Each row of a before or after table is a point. The points were changed in one or more steps. Then noise was added and the rows were shuffled. The steps act on columns, c1 being the first. Write out the steps. A step turns or swaps two columns, mirrors them in a line or flattens them onto one, adds a multiple of one to another, or multiplies or shifts one. Angles are multiples of 10 degrees, from the lower column toward the higher: turns from -170 to 170, lines from 10 to 170 but not 90. Use the fewest steps. Two steps may share a column if one is a turn and the other turns, adds or multiplies; they go together, in the order done. Otherwise the lowest column goes first.
In the rows, zero is written as 128.

Before, 8 rows:
[[160 142 166]
 [152 142 145]
 [153 146 147]
 [ 88 152  79]
 [125  86 140]
 [113 142  65]
 [120 117  77]
 [159 142 137]]
After, 8 rows:
[[126 146 114]
 [139  86  80]
 [116 151 215]
 [ 94 118 157]
 [ 90 142 195]
 [124 142 112]
 [115 142 113]
 [137 142  93]]
Steps: turn c1 and c3 by -130 degrees; add 1 times c2 to c3

Before (14 x 8):
[[106 150 105 135 133 147 145 175]
 [101 155 120 137 156 100 138 150]
 [156 111  97  80 139 133 143 143]
 [118 108 159 124  59 114 155  88]
 [149 153 134 159 143 153 158 168]
 [163 150 108 105 123 101 146 142]
 [156 130 118  79 125 127 153 133]
 [126 113 111 102 116  85  92 154]
 [137 120 126  89 108 117 153 156]
 [ 99 149 102 161 139 149 130 141]
 [140 155 149 111  68 128 127  95]
 [125  93 186 117  95 141 126  86]
 [168 126  99  88 103 108 129 166]
 [ 70 174 131 147 172 154 125 187]]
After:
[[122 190 123 129   9 115 155 156]
 [138 125 138  88  58 154 155 118]
 [164  83 123 104  72 162 149 131]
 [104 104 106 137 103 163 138 132]
 [156  71 165  78  93 133 145 118]
 [174  74 150  89  53 168 131 115]
 [154 132 101 157  93 134 158  92]
 [107  81 124 134  80 146 147  96]
 [ 72 118  83 144 121 149 125  86]
 [125 250 119 119  38  94 127 143]
 [125 100 153 103  65 178  88 134]
 [152 112 133  82  74 133 155 124]
 [ 99  76 123 164  90 120 132 112]
 [141 158  89 109  20 107 125 144]]
Steps: multiply c3 by 2; turn c2 and c3 by -110 degrees; shift c5 by -50; turn c6 and c8 by -140 degrees; multiply c8 by 0.7

Before, 8 rows:
[[129 181 175 154 123 106  96 114 108 163 124 164]
 [134 126 162 140 198 123 180 148 157 160 190 130]
 [ 67 145  83 136 155 140 149 164 144 137 206 109]
 [ 94 178 171 129  97 124 123 149 107 115 166 111]
 [144 142 133  56 142  96 107  84 115  95 149 159]
 [140 151  87 103  89 119 162  75 164  82 103 176]
 [137 113 135 119 119  66 170 102 143 111 104 123]
 [127 124 154 112 170 114 129 135 118  76 135 102]]
After:
[[140 178  94 129 116 118 106  96 154 156 166 132]
 [106 180  74 102 126 132 106 138 120 111 126 174]
 [126 123 122 143 145 132 129 120 158 188 134 122]
 [110 141 136 199 134 146 112 176 123 157 151 171]
 [157 150 182 152 113 158 145 181  77 159 102 143]
 [163 114 128 138 126 183 154 155 150 148 104 148]
 [173 144 166 121 138 130 107  72 130 103 208  99]
 [160 127  86 115 155 149 171 110 116 107 188 113]]
Steps: turn c1 and c8 by 160 degrees; turn c1 and c7 by -50 degrees; turn c3 and c10 by 160 degrees; multiply c4 by -1; multiply c5 by 0.4; turn c6 and c9 by -140 degrees; turn c9 and c12 by 50 degrees

Before:
[[173 139 161  90  96 120  98 174 142 117 135  78 156 130 104  96 104 189]
 [155 180 113 157 126  92  96  66 133 154  88 120 124 120 110 104 124  85]
 [103  99 149 149 101 150  88 176 138  99 113 183  85 123  94 151  91 136]
 [136  93 180 105 111 109 116 163 131 143 101  74 151 153  89 118 154 136]
 [197 130 198 127 136 112 118 184  93 112 120  64 159 136 103 142 141 186]
 [138  89 170 158 103 121 131 158 149 108 152 181  91 132 106 106 159 119]
 [150 151 109 144  95  84 127  70 123 159 114 131 168 134  87 153 137 124]
 [118 192  88 158 123  81 159  96 119 135 115 131 140 117  98 125 110  69]
 [108 110 177 127 120 161 131 152 118 143 133 190 100 106 124 127 109 136]
 [178 123 171 104 151 120 123 160 107 117 116  97 148 175  68  99 113 190]
 [128 182  87 134 117  60 113  93 104 167 106 134 117  92  71 121 143 109]
 [ 90 123 155 181  96 120 129 166 128 133 104 193  95 137 132 110 121 154]]
After (12 x 18):
[[103  98 152 110 107 155 123 164 135  77 110 187  83  92 107 148 107 110]
 [133  94 170 120 104 116 154 152 148 106 154 176  91 112 113 104 145  90]
 [174 141 160 103  95 115  82 170 142 132 139  79 156  96 112  98 112 209]
 [130 183  88 174 114  65 116  81 104 126 102 132 118 121  88 115 135 101]
 [ 87 127 160 154  95 123 161 165 131  94 102 197 100 108 131 102 125 128]
 [132  90 178 132 105 109 104 168 132 139 105  74 152 122  96 112 148 157]
 [192 133 203 109 141 112 129 171  94 117 113  64 163  92 109 139 138 213]
 [179 124 170 113 151 123 111 180 100 141 118 101 148 145  81  97 117 200]
 [110 108 174 140 119 163 130 133 115 138 137 190 102  94 124 126 117 111]
 [122 195  87 152 124  82 163  94 121 126 112 134 143 140 110 127 119  79]
 [153 148 113 165  92  85 131  92 123 126 105 130 167 171 105 156 133 159]
 [157 179 113 170 127  86 119  74 125  94  87 123 123 157 117 105 122  78]]
Steps: turn c4 and c10 by -70 degrees; turn c7 and c10 by 40 degrees; turn c8 and c14 by -40 degrees; add 0.7 times c13 to c18; multiply c15 by 0.7; multiply c17 by 0.7

Before (10 x 32):
[[144  56 161 150 118 115 155 145 148 157 140 151 107 158 104 107 135  95
  137 113 156 122 105  88 148 133 136 159 129 161 159  92]
 [121 116 198 118 112  87 149 177 170 126 127 144 103 121  96 105 169 135
  171 164 135 118 113 104 157 138 111 125 102 150 166 114]
 [152 105 163 125 147  87 120 132 137  90 160 104  77 172  80 102 124 107
  176 135 157 127 130 153 131 129 112 126 107 142 169 119]
 [180 123 144 155 119  96 119 138 119 121 103 134 180 223 117 142 131 128
  134  92 112 111 135 149 176 126 130 110  79  62  68 133]
 [ 68 175 146 153 168 110 174 101  86  86 117 126 184  48 200 126 151 152
  120 162 115 136 166 157 166 103 180 173 150 146  98 140]
 [124  99 122 123 108 144 115 132 148 154 158 101 129 133 114 129 151 137
  175 148 145 164 159 139 109 115 139 164  87 136 189  99]
 [116 138 177 135 121 119 101 137 149 130 150 118 144 178  99  90 142  94
  149 142 135 132 101 144 136 160 148 131  98 127 144 102]
 [140  86 151 126 111 130 169 128 143 122 152 137 122 141 111 111 161  84
  141 170 167 141 138 152 120 127 129 111  95 129 144  70]
 [ 47 193 139 200 146 114 207 141  74  59 155 111 173  61 187 151 134 208
  139 116 105 159 133 181 111 113 123 151 143 154  92 140]
 [113 163 151 121 105  95 141 139 130 146  67 126 151 208 108  95  87 110
  166 104  97 146 135 131 156 122  86 108  63  96  65 143]]
After, 10 rows:
[[167 139 176 134 123 119 100 143 148 127 151 118 143 176  99  90 142  96
  128 141 135 132 111 146 134 158 148 144  99 125 145 101]
 [175  98 123 124 107 144 114 133 150 153 138  99 129 133 113 130 151 138
  128 150 144 164 187 141 155 113 138 170  86 102 190  97]
 [116 174 147 153 168 110 174  84  87  84 143 127 185  45 201 125 150 153
  127 161 114 136 169 156  86 101 181 151 150 130  97 139]
 [190  86 150 124 109 130 171 129 144 120 141 137 122 140 111 111 158  82
  128 171 168 142 128 151 148 129 127  91  94 117 144  70]
 [230 121 145 156 118  96 119 144 120 120 138 134 179 220 117 145 131 127
  128  91 111 114 128 151 116 125 132 115  80 211  69 132]
 [169 115 197 120 114  87 149 206 169 126 146 143 102 121  95 105 168 132
  128 164 134 118  96 104  98 138 112 114 102 121 166 113]
 [194  56 161 149 118 116 155 156 148 158 150 150 109 160 104 108 135  95
  128 113 155 122  83  89 103 134 136 146 128 103 158  93]
 [202 106 163 124 148  89 120 132 137  89 155 103  76 173  80 103 122 107
  128 136 157 125 153 154 138 129 111 129 108 104 170 119]
 [165 163 152 121 104  95 145 145 131 147  97 128 151 207 107  96  85 110
  128 104  98 145 136 131  92 120  86 101  62 187  65 142]
 [ 97 193 136 199 147 115 205 150  76  59 141 111 173  61 186 153 134 208
  128 115 104 158 150 180 141 112 122 111 144  91  91 141]]
Steps: shift c1 by 50; add -0.5 times c7 to c28; multiply c8 by 1.6; turn c11 and c25 by -40 degrees; turn c25 and c30 by 150 degrees; add -1 times c12 to c23; multiply c19 by 0

Before:
[[166  95  89 148  97 109 181 116  95 167 139 163  98  99 116  81 169 205
  151 185 103 141 177 166  78 146  70 110 118 147 131 165 147 117 157 108
  112 117 161 131 133 132 112  81  86 147 131 152  99 100 175 139 163 172
  111 151 135  89 145 155 119 173 150  74]
 [106 119  84 150 143 111 152 142 100 111 107 118 174 115  74 132 172 177
  142 109 121 130 170 159 120 111 142 116 159 108 141 127 109 175 115 110
  149  89  95 157 176  82 167 109 130 135 136 141 137 127 169 136  96 112
  101 179 146 112 131 152 103 176 107 169]
 [171  71  79 107 132 107 175 149 174 166 139 147 106  90 130 155 134 121
  102 132 126 160 114 183  65  88 131 144 167 134 126 138 109 134  72 159
  151 149 130 134  86 139 125 127 101 131 142 148  81 134 103 110 104 178
  174 145  76 115 154 130  98  86 171  74]
 [100 114 159 126 135  89 171 184 105 153 146 176 103  86  80 153 187 193
  125 132 150 121 107 107 119  85 122 146 112 116 124 179 108 119 128  85
  116 126 105 110 103  80 120 154  86 152 149  92 133 100 107 174 176 186
  159  92  81 171 102  99  91  80 129 146]
 [141 108 110 124 107  89 115 127 134 114 147 142 180 133 153 133 122 144
  160 162 150 183 134  97 114 138 101  95 104 141 152 115 104 122  85 160
  170 158 155  88 162 147  98 141 110 132 194 140  82 191 108 164 165 134
  152 173 132 176  98 151 155 107 160 142]
 [145  71  87  99 153 103  95  87 118 170 107 100 151 150 141  67  95 112
  160 125 112 183 160 135 108  80 154 188 103  95 161 181  93  94 137 114
  128 103 127  88 103 170 172 104 103  73 126 147 109 100 152 138 162 193
  135 170 150 138 104 157 123 167 125 100]
 [103 109 138 161 151  82 126 130 111 170  93 121 119 140 119  78 106 174
  112 146 167 134 178 176 127 121  88 129 158 142 163 105 119 153 147 143
   90 145  94 155 147 122  85 160 100 101 130 115 125 172 177 115 126 151
  146 126 107 105 182 184  90 176 109 132]
 [145 139 163 130  95 106 111 177 180 106  70 102 162 138 130 113 130 174
  106 160 117 128  89 125  75 128 112 161 130 178 161 128  89 156  80 131
  175 108 156 131 166 176  95 119 102 120 126 121 143 123 133 131 139 123
  172 173 151  99 102 127 113 103  87 123]
 [110  70 120  97 121 111 181 181 132  99 144 137 170 117 138 145 148 203
  154 142  90 182 115 114  76 121 127 117  99 137 140 137 135 144  89 163
  166 139 105  89 108 123 120  97 110 115 108 115 157 182 162  98 101 169
  166 110  76 133 132 112 153  92 173  95]
 [137  54  91 146 105 160 185 151 101 193 109  85 112 128 137 153 122 153
   74 177 162 115 155  86  74 143 129 143 184 141 122 157  84 178 115  80
  138 138 164 107 142  82 113 107 131  68 165  95 152 184 144 137 149 114
  167 138 142  92 176 138 168 139  93 146]
 [105 144 166 133 113 113  92 152 161 115 158 162 155 132 151 110 134 113
  141 171 135 124 160 138  95 142 167  97 112 132  88 117 113 108 153 165
  115 116 114 142 107 132 106 147 135  71 108 152  87 132 117  93 110 121
  112 176 132 115 115 142 145 150  96  96]]
After:
[[104 155 165 132 113 115 159 153 162 117 162 162 156 132 146 115 134 110
  142 173 139 127 155  94  91 142 168  98 115 132 154 112 110 109 155 163
  150 143 111 147 103 132 110 145 185  69 106 130  88 150  72  90 112 118
  113 181 129 119 110 145 145 153  97 100]
 [174 103  82 108 130 105  56 147 175 164 138 148 106  88 127 154 135 117
  104 132 126 163 114  88  65  89 131 144 168 135  95 136 110 134  74 159
   86 102 131 129  87 138 123 125 118 133 144 135  80 152 167 108 104 182
  173 148  69 115 158 131  98  82 170  77]
 [143 138 163 132  95 106 142 179 180 103  71 103 162 139 131 114 126 173
  106 162 121 128  91 151  73 129 110 158 132 180 105 129  87 156  77 132
  110 184 155 131 166 177  91 119 152 117 124 122 143 122  74 130 140 128
  172 172 152 101 103 128 113 104  88 126]
 [137  98  90 144 105 159  38 151 103 196 111  84 111 126 137 156 124 153
   76 176 162 112 157 158  75 143 131 138 187 143 158 156  82 177 118  81
  107 117 164 108 138  80 113 106 141  69 166 185 154  98  91 139 150 114
  164 139 141  88 174 142 174 135  92 147]
 [101  92 160 129 139  89 101 184 103 151 146 178 104  89  82 152 184 196
  125 130 151 121 105 138 118  88 127 144 111 112 143 182 108 122 125  82
  143 126 103 105 104  77 118 156  52 150 153 103 132  97 108 177 174 187
  161  91  81 171 104  96  88  79 128 148]
 [147 147 113 127 111  90 115 127 136 113 149 143 180 131 152 132 120 144
  159 163 154 185 133 168 118 136 102  98 108 142 126 111 105 124  86 159
   61  96 154  87 164 144 103 140 155 131 194 191  84 137 160 162 169 133
  157 171 132 173  98 148 155 103 162 141]
 [147 181  87 102 152 104  81  86 118 166 107  97 152 146 140  66  98 109
  160 124 116 182 161 145 110  84 152 193 102  94  98 183  97  96 137 111
  154 174 128  90 108 171 173 104 145  71 132 102 106 152 152 143 164 200
  134 166 153 144 102 158 123 168 121 100]
 [105 133 137 163 148  82 113 130 111 169  91 119 124 138 120  82 110 174
  118 142 162 134 179 116 131 119  88 125 158 142  71 105 121 154 145 141
  144  79  95 157 150 123  88 163  98 103 128 172 122 116 148 118 123 154
  142 127 103 106 183 185  89 175 108 133]
 [115 100 120  99 123 109  58 180 129  99 147 136 168 119 139 145 148 200
  160 141  89 178 114 148  75 120 131 117 106 136 128 140 138 146  91 162
   83 128 106  88 112 122 123  95  90 115 106 182 154 113 234  96 103 169
  167 109  73 136 135 108 152  95 170  93]
 [108 107  85 150 144 116 108 142  99 109 103 119 171 117  73 136 173 179
  146 105 121 131 166 110 119 110 144 118 154 109 100 128 107 178 115 111
  152 210  97 158 174  82 168 104 185 133 129 130 136 140 137 136  96 116
  101 180 141 111 133 152 106 177 108 169]
 [167  87  89 150  97 111  84 117  95 164 136 164 102 101 114  81 168 206
  154 184 103 140 172 103  80 147  72 113 118 147  99 163 147 117 156 109
  150 139 161 130 130 132 112  78 111 144 132  99 102 150 208 135 163 174
  111 152 135  88 143 156 118 177 151  72]]
Steps: turn c2 and c7 by 110 degrees; turn c24 and c31 by -140 degrees; multiply c38 by 2; turn c37 and c38 by 150 degrees; add 1 times c56 to c45; swap c48 and c50; add 1.5 times c63 to c51

Before (10 x 64):
[[152 145 153 134 126 115 137 123 122 131 149 148 132 111 130 125 150 157
  152 152 139 146 141 127 103 122 112 148 130 184 131 153 117 128 118 177
  158 131 155  90 139 139 133 104 156 121 144 159 108 169 103 143 127 151
  135 127 118 150 123 161 181  81 110 101]
 [135 151 185 106 121 118 122 123  92 142 161 249 112 117 124 118 115 138
  149 149 138 118 125 133 132 117 157  27 144 128 135 148 124 146 117 107
  123 124 144 161 129 141 233 162 140 121 138 107 104 127 100 147 123 116
  133 125 120 113 131 144 109 158 116  95]
 [131 110 111 137 109 136 116 168 131 120 156 139 108 118 128 146 150 121
  153 147 153 120 130 161 100 179 106 110 124 102  99 129 150 135 164 106
  108 131 151 159 115 137 110 144 110 142 132 121 151 218 131  74 141 112
  135 127 103 136 138  89 122 167 139 125]
 [135 119 113 120 115 124 136 113 111 160 130  91 126 132 127 113 127 142
  128 151 155 145 128 132 120 105  95 139 151 104 143 103 164 129 125 106
  125 122  70 162 115 115  93 157 115 119 112 100 117 157 120 143 141 163
  108 125 144 168 125 154 112 165 116 106]
 [137 134 114 146 146 120 158 106 125 120 161 139 114 138 132 134 103 159
  118 145  89 155 117 131 109 152 126  91 115 124  85 104 123  76 132 103
  142 143 155 113 129  83  93 131 108 124 137  99 100 107 243  50 150 118
  142 221 124 161 152 158 112 165 131 145]
 [136 184 116 128 111 121 138 136 121 156 152  97 116 133 129 151 113  53
  123 145 143 142 116 150  99 149 141  93 122 142 134 146 133  82 119 112
  154 160 155 137 124 140 127  72 110 128 127 131 119 108 106 150 101 137
   80 120  97 139 102 148 103 134 122 133]
 [139  94 113 148 139 110 123 112 126 119 153 104 110 132  81 132 155  97
  152 123 142 128 127 154 123 136 156 126 130 107 140 129 123 133 167 121
  123 158 146 156 142 137 143 123 176 128 142 136 135 104 107 160 144 132
  135 154 149 151 106 145 208 159 141  95]
 [164 144 125 151 109 114 119 114  82 133  14 130 148 129 136  89 159 157
   86 122 156 113 133 170 119 100 146 147 131 203 132 147 125 135 143 182
  140 115 145 135 134 137 121 164 117 129 139 101 125 108 128 128 122 144
  119 127  94 125 118 111 131 143 110 146]
 [139 131 123  86 140 124 124 113 127 133 140 112 122  35  99 139 114 123
  151 123 152 162 122 129 139 125 137 142 126 114 142 148 117 146 147 138
  135 120 129 115 120 127 131 163 134 130 131  92  99 134 121 158 133 116
  133 133 134 162 114 123 120 161 123 150]
 [128  94 116 143 147 153 140 155 132 141 160  85 116 135 140 144 126 151
  136 135 139 124 136 138 132 119  96 154 134 131 142 103 130 118 120 244
  136 165 133 120 132 134 105 137 108 120 132 106  99 113  90 152 119 118
  139 122  95 118 134 162 118 144 117 142]]
After, 10 rows:
[[169 131 113 146 146 121 153 106 122 119 162 143 114 134 133 131 107 158
  112 147 136 158 116 130 110 152 124  90 115 123  84 105 122  76 131 106
  143 144 154 114 128  87  93 130 108 127 135 101 132 123 241  50 147 120
  137  36 120 161 151 160 113 164 132 145]
 [124  95 114 143 146 152 129 150 132 140 156  88 114 135 140 141 126 154
  138 131 130 125 136 137 130 118  95 151 136 131 140 105 132 115 115 247
  137 166 133 123 134 125 108 136 111 123 134 106 130 110  91 151 118 117
  139 141  94 117 137 162 120 139 116 146]
 [117 184 116 126 112 120 137 137 123 154 151  95 113 130 126 153 114  53
  120 146 140 141 112 150 102 149 140  91 121 144 136 148 133  84 120 112
  155 164 155 133 127 130 123  74 111 129 124 131 129 104 104 152 103 134
   82 142  95 137 107 146  97 132 124 133]
 [122 118 113 118 115 124 136 116 108 160 132  92 123 135 124 112 124 149
  131 148 158 143 130 132 114 105  97 136 146 105 143 101 164 126 123 110
  125 122  74 160 118 138  95 157 116 117 114 102 129 155 118 148 145 166
  110 139 145 174 125 156 114 163 116 108]
 [134  94 116 152 139 111 126 110 127 119 154 109 111 132  84 133 153  92
  151 127 153 129 125 155 124 129 158 126 127 109 140 128 122 132 166 119
  123 163 147 155 142 124 140 119 179 126 142 138 121 100 108 160 143 131
  136 112 147 151 104 145 204 161 142  93]
 [ 98 143 128 150 110 118 116 119  83 133  17 136 149 129 136  91 163 159
   85 121 165 116 135 167 121  99 146 146 133 203 131 148 123 134 140 179
  137 113 140 133 135 115 124 162 117 131 139  99 127 112 132 128 123 147
  118 127  95 123 116 109 132 140 112 149]
 [122 112 108 139 114 136 118 170 135 118 154 139 107 117 126 143 150 121
  151 148 151 116 124 160  96 175 108 106 126  98  99 126 147 137 165 107
  112 132 155 160 115 176 109 143 112 143 132 121 124 202 128  74 137 111
  140 139 102 139 137  91 121 170 138 127]
 [106 144 152 136 126 114 131 125 124 130 147 148 133 112 133 124 154 158
  156 147 140 147 138 131 102 126 108 146 131 178 130 154 113 131 116 181
  158 132 156  90 139 163 132 108 158 118 140 158 127 153 104 143 130 151
  134 121 117 152 118 164 178  78 111  99]
 [121 131 127  85 146 125 122 112 123 131 145 114 121  33  99 136 113 123
  150 128 152 162 123 131 137 126 141 142 129 117 142 150 120 143 145 138
  133 119 131 112 121 147 130 162 133 133 134  92 128 125 120 159 129 118
  133 137 132 155 116 122 120 162 126 152]
 [121 150 183 107 117 114 117 120  93 140 160 251 110 119 126 117 115 138
  150 147 136 119 123 133 137 113 155  28 141 129 133 146 124 144 117 104
  124 127 146 162 129 132 230 161 140 121 136 107 127 120  99 148 121 116
  134 132 118 110 126 141 111 159 116 100]]
Steps: turn c1 and c56 by -150 degrees; turn c21 and c56 by 30 degrees; flatten c7 and c49 onto the line at 10 degrees; add 0.5 times c22 to c42; turn c42 and c50 by -30 degrees
